Rows are points. Two turns around zero, p and q, are shown by what they do to some points. Where does a point land after both, in the order given? Backwards means that the second turn is done in reverse. Each puzzle has new turns, and all numbers are rounded.

Turn p:
[-17 -20   1] -> [-14 -15 -17]
[-28  14   2] -> [-12  21 -20]
[ 33 -13 -16] -> [ 26 -23  17]
[12 19 14] -> [-1 17 20]
Turn q:
[  5 -21   3] -> [-12 -14  12]
[-3 27 12] -> [15 26 -2]
[-15 -25  -3] -> [-27 -10  -2]
[ -9 -29   1] -> [-27 -13   5]
[14  0  1] -> [ 9 -6  9]
[  8  48 -14] -> [ 42  17 -22]
Where do these land?
q, then p: [-22 -15   7] -> [-10  12 -23]
p, then q: [30 40  2] -> [31 28 27]
q, then p: [-12  -8 -13] -> [  4  -6 -18]
p, then q: [  4 -16   3] -> [-15  -6   5]

Turn p:
[ 16 -21  27   2  -2  48] -> [ 19 -35   7  -7 -16  42]
[ 10  -9  -5  28 -17   5] -> [  5  -2  -5  25 -24   4]
[ -9   1   5  -2 -42   0] -> [  7  -5 -15 -12 -33 -18]
[-18   5   0   5  31 -32] -> [-21  30  23   1  20  -9]
[  0  23  -2 -10  17  -3] -> [ 3 15 -6 -9 24  3]
[ 22  -2  -4 -20  15  -7] -> [ 11 -12   6   3  29  -7]
[-20   2 -21  -2  -1 -11] -> [-24   8 -10   0   2 -14]
Turn q:
[  1 -34   1  17  15 -13] -> [-21 -24   0   8  27   7]
[ -6 -12 -14  18  11  17] -> [-24  -4  -5  21  -6   5]
[ -3   6  37  21   2 -16] -> [ 0 14 32 -1 29 -6]
[-27   2  23  17 -26   1] -> [-19  11  30 -13  -1 -26]
[ 35   2 -25  -6  -5  14] -> [ 17 -17  -6  11 -27  25]
[ 17  16  17 -27 -21   8] -> [ 24  12  10 -29 -17  12]
[-24   0  -4  -5  26 -10] -> [ -8  11 -25   6  20 -13]
[  6  12 -28 -30  -6  21] -> [ 13   2 -28  -6 -36   7]
[  1   8  -7  -5   4 -22] -> [ 18  -6  -8   2  10 -11]
Where do these land?
q, then p: [-16  25   0  13 -24 -22] -> [ 21  17  25   5   1 -26]
p, then q: [ 14 -29 -13  16 -20  14] -> [-25 -29  23   4  -7  -5]
q, then p: [  2 -10  14   5  15  14] -> [-10   6  -8 -12   0  20]
q, then p backwards: [ 19  15  22 -25   5  21] -> [-8 27 29 15  7 15]
q, then p backwards: [ 20   6 -13  -2  20 -11] -> [28  8 -8  6  2 15]
p, then q: [-19   6  18 -25  20 -22] -> [ 16  27 -17 -22  23   1]
q, then p backwards: [-21 -12 -27  18 -15   6] -> [-12 -28 -22   1 -21  -9]

Turn p:
[ -1 -25   3   2  -2  17   3  -5  11] -> [  2 -14   5   8  -2  14 -15  13  14]
[  4   8  -5 -10   1  14   1   2  -1] -> [  2  10   5   5   2  11  -5  -1 -10]
[ 10 -11  -6  -9  -6  -3  -2  48 -13] -> [ -6  17  -2   1 -30  -9   4  35 -18]
[11 -7 -5 28 -6  0 -4 -6  8] -> [ -2 -10  22   3  -8 -11   0  -6  18]
[ 12   7  -7  -9  -8  -8 -14  -8 -10] -> [  7   0   5  -9  -2 -12  -8 -11 -18]
[ 12   1   6  10  -5   3 -10 -11  12] -> [ 5 -7 20 -8  7 -4 -4 -3  8]
[ 17  12   5 -10  37  -7  16 -11 -12] -> [ 12  -6  -4  24  26  -3  25  -3 -21]
[ -1   9  10   0 -11  -7  -7  -2   2] -> [ -2   1   2 -19   3  -2   2  -4  -1]
[-38   3  -5 -10   4   0  -7  -8  10] -> [ -2  14 -28  -4  12   6 -16 -10  17]
[ -5   0   2  12  -4  -2 -10   6 -18] -> [-21  -2  -1  -2  -5 -12  -2  -1  -4]
[-21   3   2  -7   0  -6  34  -5  12] -> [  8  -1 -24   1  -2  25  18  -8  14]
Turn q:
[ -2   6  -9   3   9   1 -32 -14 -16] -> [ 14   5 -10   4  -2 -20 -19 -24  -1]
[  8 -11   9  -5   1   0  16  23  -5] -> [-14 -14  -9  -9  -9   8  10  16  -6]
[ 2  0 23  1  8 -9 10 14 14] -> [-23  -4  -2   0  14   1   1  21  -2]
[  6  26 -12   2   7  12 -24 -21 -12] -> [ 29   1  -8  -4  15 -10 -18 -26   2]
[14 -1  5 11 -8 -7 15 11  7] -> [ 0 -6 -5  4  2  6 11 23  9]
[ -4 -22 -19 -13  -2 -11   7 -30  -1] -> [ 10   1  30  11 -15 -14  17 -12  -8]
[  2   0  14 -10  -7  10   8   7   7] -> [-10 -11   7  -8   3  14  -4   6   3]
[ -2   5 -15   8  11  16 -19  -4   5] -> [  6   4 -12  10   8   3  -3 -26   5]
[ -1   2   8  -3 -15  -9   2  23  10] -> [-16   4  -3 -11  -4   5   2  16  17]
[-14 -13  -7   8  -7   3  -1 -26 -12] -> [ 16  10  15  16 -16   0  -7  -8 -12]
[-9  8  3 -1  2 -6 19 17  2] -> [ -9  10  -4 -13   4   9  11  15  -6]
Where do these land?
p, then q: [ -3 -21 -14  18  -6   8  24   2  15] -> [-4 -2  6 21  0 25  0  8 25]
q, then p: [ 10  13 -16 -11   0 -17 -11  -4  -1] -> [27 -4 -6 -6  4 -5 14 -2 -2]
q, then p: [ 13  20 -12   0  13  -9  13  -3 -11] -> [ 16  -2  -3  17  -4  -4  15   4 -21]
p, then q: [ -4 -14  -6   5  -4  13  -2  11 -12] -> [ -4  15  -7   2 -12   7 -12   0   9]
q, then p: [20 -1  3 -3 -3 -9  9 -2 -4] -> [  7  -6  -3   2 -11  -3   7  18  -1]
p, then q: [-5 -8  6 23 -3 -2  0  4  3] -> [-17  11  12   5   0   6   4   5   6]
p, then q: [-20 -11  21  -6   4  -1  -8 -20  -2] -> [-15   0  -2   9  -4  -9  13 -30  -6]
q, then p backwards: [-27 -24  25  -6  12  16 -19  13  16] -> [-22   3  -5  17  -9  34  -6  -3 -33]
p, then q: [ 15  21  -4  -5  -1   5  -7 -11   1] -> [  9 -12   4  -3  10 -10 -15   4 -15]
q, then p: [  1  23  -3 -14 -11  -5   1   9  -6] -> [ 21  11  -5  -5   7   7  -3   8 -14]
